Every row gives one point. The points of each table are mixes of a few directions, plus a little noise. Count the directions of each table, and those that both share. Where both have some left over, give the other angles between the two spaces (their principal angles), to ten degrees, smallest first.

First (4 x 3)
[[ 1.6 -0.4  0.5]
 [ 2.8 -0.7  0.9]
 [ 2.9 -0.7  0.9]
 [-7.2  1.9 -2.3]]
Second (4 x 3)
[[ 0.0  0.0  2.4]
 [-0.1  0.3 -4.2]
 [ 0.2  2.8 -3.5]
 [-0.2 -3.1  5.4]]
Directions: first 1, second 2, shared 0; angles 70

First (7 x 6)
[[ 2.9 -2.6  0.5  2.8 -0.4 -3.3]
 [ 0.9  4.4  1.0  2.0 -1.4  0.6]
 [ 1.4  0.1 -0.8  1.0 -0.8 -5.3]
 [-6.0 -0.7 -1.1 -3.3 -1.3  7.1]
 [ 0.8 -3.3  0.5 -0.6  2.1  1.3]
 [-3.3  2.4 -1.4 -4.8  1.5  1.8]
 [ 3.5 -0.4  1.3  2.7  0.4 -2.1]]
Second (6 x 6)
[[ 3.0  4.6  3.3 -1.5 -1.2  1.6]
 [ 5.5  1.1  3.0 -1.9  0.9 -0.7]
 [-3.8 -6.0 -2.1 -0.1 -0.7  0.2]
 [ 4.2  0.2 -0.5 -0.5 -0.6 -1.3]
 [-6.2  1.6 -0.5  2.8  2.7  0.3]
 [-2.7 -1.6 -3.1  1.3 -1.1 -0.1]]
Directions: first 4, second 4, shared 2; angles 50, 80

First (10 x 11)
[[ 7.6 11.1 -3.1  0.1  4.6  0.5 -4.1  0.6  4.7 -4.5 -1.9]
 [-1.3 -2.0  0.6  0.1 -0.7  0.1  0.7 -0.2 -0.8  0.9  0.3]
 [-0.2 -0.6  0.1  0.0 -0.1 -0.1  0.2 -0.1 -0.3  0.2  0.0]
 [-6.5 -9.4  2.7 -0.2 -3.8 -0.3  3.4 -0.7 -4.0  3.8  1.5]
 [-5.0 -7.1  2.1 -0.1 -3.0 -0.2  2.8 -0.4 -3.1  2.9  1.2]
 [-1.3 -1.7  0.3 -0.1 -0.6  0.0  0.7 -0.1 -0.6  0.7  0.4]
 [ 5.0  7.4 -2.2  0.0  3.0  0.3 -2.8  0.6  3.2 -2.8 -1.3]
 [ 0.6  0.8 -0.2  0.0  0.4  0.0 -0.3  0.1  0.4 -0.4 -0.2]
 [-1.2 -1.6  0.5  0.0 -0.8  0.0  0.6 -0.2 -0.7  0.8  0.2]
 [ 2.0  3.0 -1.0  0.1  1.2  0.0 -1.1  0.3  1.3 -1.3 -0.5]]
Second (10 x 11)
[[-2.7 -4.0  4.6  4.1 -4.1 -1.5  5.3 -1.6  1.1  3.6  2.4]
 [-1.3 -2.0  5.0  5.3 -4.0 -1.8  5.7 -1.9  2.8  3.3  2.6]
 [ 0.8  1.1 -2.1 -2.2  1.8  0.8 -2.4  0.8 -1.0 -1.5 -1.1]
 [-2.3 -3.4  3.8  3.3 -3.4 -1.2  4.4 -1.3  0.9  2.9  2.0]
 [ 2.2  3.3 -3.7 -3.3  3.4  1.2 -4.3  1.3 -0.9 -2.9 -2.0]
 [ 0.1  0.2 -3.6 -4.3  2.7  1.4 -4.0  1.4 -2.9 -2.1 -1.9]
 [-2.0 -2.9  1.5  0.7 -1.7 -0.4  1.8 -0.4 -0.7  1.5  0.8]
 [-1.3 -1.8 -3.4 -4.7  2.1  1.5 -3.7  1.4 -4.0 -1.5 -1.7]
 [ 3.3  4.8 -1.4  0.1  1.9  0.2 -1.7  0.3  2.1 -1.9 -0.8]
 [ 3.3  4.8 -0.7  0.9  1.5 -0.1 -1.0  0.1  2.6 -1.5 -0.5]]
Directions: first 1, second 2, shared 1

First (8 x 14)
[[-1.3  0.7  4.3  1.4 -1.2 -1.2 -0.8 -1.3 -0.4  0.5 -3.4 -0.2  2.9  4.2]
 [-3.7 -0.6  4.1  0.9 -1.2  2.0 -6.7  2.5  1.2 -4.5  0.1  2.1  0.4 -3.9]
 [ 4.0  0.4 -3.1 -2.7  3.9 -1.4  4.7 -0.8 -1.4  4.1  0.3 -0.9 -1.3  2.4]
 [-2.8 -0.5  0.5  3.2 -3.5  1.1 -0.8  0.6  3.5  1.5 -1.8 -0.1  1.3  0.4]
 [ 3.6  2.0 -5.5  1.3  2.0 -3.5  1.8  0.6 -0.9 -0.2  1.7 -0.6 -1.5  0.7]
 [ 0.8  0.6  2.0 -0.7  1.2  3.7 -3.8  2.0  0.5 -0.7  1.2 -1.0 -0.5 -6.4]
 [-4.7 -2.5  2.0  0.4 -1.1  0.4 -2.4  1.5  2.8 -0.4 -2.1  3.8  0.3  2.0]
 [ 4.2  0.0 -4.2 -4.0  0.0 -0.9  7.6 -5.1 -4.9  0.0  4.3 -2.9 -1.8  0.6]]
Second (8 x 14)
[[-3.3  0.4 -2.0 -3.0 -1.5 -0.6 -2.1  0.6  1.4 -1.9  0.4  2.7  0.4  0.4]
 [ 2.5  2.7  2.4  6.6  2.0 -0.1  6.7 -2.6 -1.0  1.8 -2.4 -3.2 -1.8 -0.8]
 [-0.5 -0.9 -0.5 -1.7 -0.5  0.1 -1.9  0.7  0.1 -0.4  0.8  0.8  0.5  0.2]
 [ 2.6 -1.2  1.4  1.0  0.9  0.6  0.1  0.1 -1.1  1.5  0.4 -1.8  0.1 -0.1]
 [ 2.0  1.5  1.7  4.2  1.4  0.1  4.2 -1.5 -0.9  1.4 -1.5 -2.3 -1.1 -0.5]
 [-9.7  1.8 -5.8 -7.5 -4.2 -1.7 -4.9  1.4  4.0 -5.7  0.5  7.6  1.1  0.9]
 [ 4.0 -0.2  2.5  3.8  1.9  0.6  2.9 -0.9 -1.7  2.4 -0.6 -3.4 -0.7 -0.4]
 [ 2.3 -4.0  0.5 -3.5 -0.1  1.0 -5.1  2.3 -1.0  1.1  2.6 -0.4  1.5  0.3]]
Directions: first 6, second 2, shared 0; angles 40, 60

First (9 x 20)
[[ -1.8  -1.0  -1.2  -0.3  -1.5  -2.0  -0.4   0.9  -1.5  -3.2  -0.3  -0.7
    0.7   1.8   3.0   2.2   4.1  -0.1  -2.5  -2.1]
 [ -0.2  -0.2   0.0   0.1  -0.1  -0.2  -0.1   0.1  -0.1  -0.4   0.1   0.0
   -0.1   0.2   0.1   0.2   0.3   0.0  -0.3  -0.1]
 [ -3.2  -1.8  -2.3  -0.6  -2.9  -4.0  -1.0   1.5  -2.8  -6.2  -0.7  -1.2
    1.1   3.3   5.7   4.3   7.7  -0.1  -4.7  -3.9]
 [ -1.1  -0.6  -0.7  -0.2  -1.0  -1.3  -0.1   0.5  -0.9  -2.1  -0.2  -0.6
    0.3   1.1   2.0   1.5   2.6   0.1  -1.7  -1.4]
 [  0.0   0.0   0.0   0.0   0.1   0.0   0.0   0.1   0.0   0.0  -0.1   0.0
    0.0   0.0   0.1   0.0   0.1   0.0  -0.1  -0.2]
 [  1.7   0.8   1.2   0.3   1.3   2.1   0.3  -0.8   1.5   3.1   0.3   0.7
   -0.7  -1.7  -3.0  -2.0  -3.8   0.0   2.4   2.0]
 [  2.5   1.3   1.7   0.5   2.1   3.0   0.5  -1.3   2.0   4.6   0.5   0.9
   -1.0  -2.4  -4.1  -3.2  -5.7   0.0   3.5   2.7]
 [ -2.5  -1.2  -1.7  -0.6  -2.1  -3.0  -0.7   1.2  -2.2  -4.7  -0.4  -1.2
    0.8   2.6   4.4   3.2   5.9   0.2  -3.6  -2.9]
 [  5.0   2.6   3.2   0.9   4.2   5.7   1.3  -2.2   3.9   8.9   0.9   2.0
   -1.7  -4.8  -8.2  -6.2 -11.1  -0.1   6.7   5.6]]
Second (10 x 20)
[[-2.1 -3.6 -1.4 -0.5 -0.9 -1.1 -1.3  0.0  1.5 -5.1  0.2  0.3  1.3  2.5
   3.9  1.1  1.7  0.2 -2.3 -5.9]
 [-1.9 -2.4  0.7 -0.2 -1.7 -0.6 -3.1 -1.3  0.6 -5.4  1.4  0.7  0.6  2.1
   3.9  0.7  0.6 -0.3 -1.3 -4.6]
 [-2.4  2.6  1.3 -0.1 -3.9 -3.3 -2.6 -0.2 -6.1 -4.3  1.1 -1.4 -0.8  1.6
   3.9  3.9  6.5 -0.9 -2.6  1.9]
 [-1.1 -0.7  3.0  0.2 -2.0  0.8 -4.6 -3.0  0.2 -4.5  2.7  1.2 -0.3  1.1
   2.7 -0.4 -1.9 -0.8  0.5 -2.5]
 [ 0.3 -0.9 -3.9 -0.5  1.6 -1.4  4.3  3.2  0.4  2.5 -2.9 -1.2  1.1  0.1
  -1.0  1.1  3.1  1.0 -1.7  0.0]
 [-0.4  4.1  2.1  0.3 -2.3 -1.4 -1.3 -0.4 -5.2  0.1  0.9 -1.0 -1.5 -0.5
   0.3  1.9  3.1 -0.9 -0.3  5.1]
 [ 0.7  2.4  3.2  0.5 -0.8  1.2 -2.3 -2.1 -1.3  0.6  1.8  0.6 -1.4 -1.1
  -1.0 -1.0 -2.5 -0.8  2.0  2.9]
 [ 3.2  1.7 -0.7  0.3  3.6  2.4  4.0  1.0  2.1  7.9 -1.6  0.2 -0.5 -3.2
  -6.3 -2.9 -4.3  0.6  3.0  4.4]
 [ 0.3 -2.7 -4.9 -0.6  2.5 -0.9  5.0  3.6  2.5  2.4 -3.4 -0.9  1.8  0.4
  -1.1  0.5  2.0  1.4 -1.8 -2.3]
 [ 3.4 -0.4  0.8  0.5  3.8  4.3  1.7 -1.0  5.1  6.0 -0.1  1.6 -0.3 -2.9
  -5.7 -4.8 -8.6  0.4  4.4  1.1]]
Directions: first 1, second 3, shared 1
